Each row is a point. Two turns around zero, p and q, are shown by what they do to some points. Write where each new point lands after one turn and then the other. Backwards means that the second turn is done in reverse. Each puzzle has new turns, and all numbers are rounded.
(in the rows, 128 means zero)

Turn p:
[160 170] => [ 83 155]
[146 151] => [103 144]
[128 107] => [149 130]
[ 79 101] => [160  82]
[128 111] => [145 130]
Turn q:
[158 160] => [155 163]
[151 110] => [153 112]
[ 72 124] => [ 73 118]
[130 118] => [131 118]
Where do these land?
p, then q: [151 140] => [112 148]
p, then q: [134  73] => [181 145]
p, then q: [136 146] => [109 132]
p, then q: [ 91 152] => [112  87]

Turn p:
[128 131 147 151] => [121 142 154 132]
[ 79 141 140 120] => [ 95 151 106 154]
[145 125 102 148] => [150 104 143 138]
[117 170 142  77] => [137 172  77 122]
[170  73 109 144] => [137  71 160  95]
Turn q:
[182 141 117 124] => [170 128 138  91]
[182 160 153 116] => [180 138 169 114]
[ 69 127 107 131] => [ 69 138 112 138]
[112 101 134 114] => [113 101 124 143]
[ 95 111 129 155] => [108 136  97 154]
Where do these land?
q, then p backwards: [134 126 180 113] => [132 142 104 175]
q, then p: [129 141 105 111] => [114 139 104 119]
q, then p: [ 73 125  72 157] => [118 116  75 191]
p, then q: [150 154 161 137] => [145 149 168 126]
q, then p backwards: [154  95 122 122] => [147 114  95 113]

Turn p:
[144 139 107 123 146  70] => [ 92 136 107 165 108  97]
[141 118 143 100 117 104] => [123 133 133 115 111  90]
[ 72 115 134 156 110 151] => [131 157 137  99 132 184]
[113 101 150 155 140 154] => [129 143 146 110 169 149]
[145 152 107  82 137 105] => [115  97 100 136  96  96]
[125 117 136 173  87 165] => [168 147 170 130 136 166]
[163 185 134  87 165  98] => [133 102  64 152 121  72]
[121  98 113 148 122 177] => [133 110 166 118 149 169]
Turn q:
[142  95 156 128 133 125] => [146 129 135 152 109 100]
[126  99 110 126 114 139] => [136 112 114 114 100 125]
[111 121  76 136 171 133] => [127 145  66 102 141 128]
[ 86 147 188 123  98 117] => [ 85 140 172 172 107 150]
[ 95 152 140 160 109 163] => [124 126 126 151 121 190]
[188 103 125 126 157  79] => [167 153 142 107 145  61]
[125 121  76 146 106 138] => [141 119 108  82 112 154]
[125 142 106 126 157 150] => [127 122  94 126 155 136]
[155 173 176  82 108 108] => [ 99 107 196 146 164 108]
Where do these land?
p, then q: [138 159 138 179  89 153] => [186 109 148 140 165 142]
q, then p: [137 169 124 109 146 113] => [104 127  92 117 154 127]
p, then q: [ 80  86 162 119 122 122] => [ 68 102 132 141 156 121]
p, then q: [129 112 126 148 162 116] => [116 155 102 140 137 140]
p, then q: [121 131  99 179 108 143] => [162 111 126 163 136 165]
p, then q backwards: [110 114 141 100 172 136] => [126 148  87  94 142 129]
q, then p backwards: [ 89  90 125 112 126 153] => [118 158  92 101 132 101]
p, then q: [184 170 108 113  71  89] => [171 150 201  93  95 146]
p, then q backwards: [164 121 127  94 155 128] => [150 118 129  78 137 137]
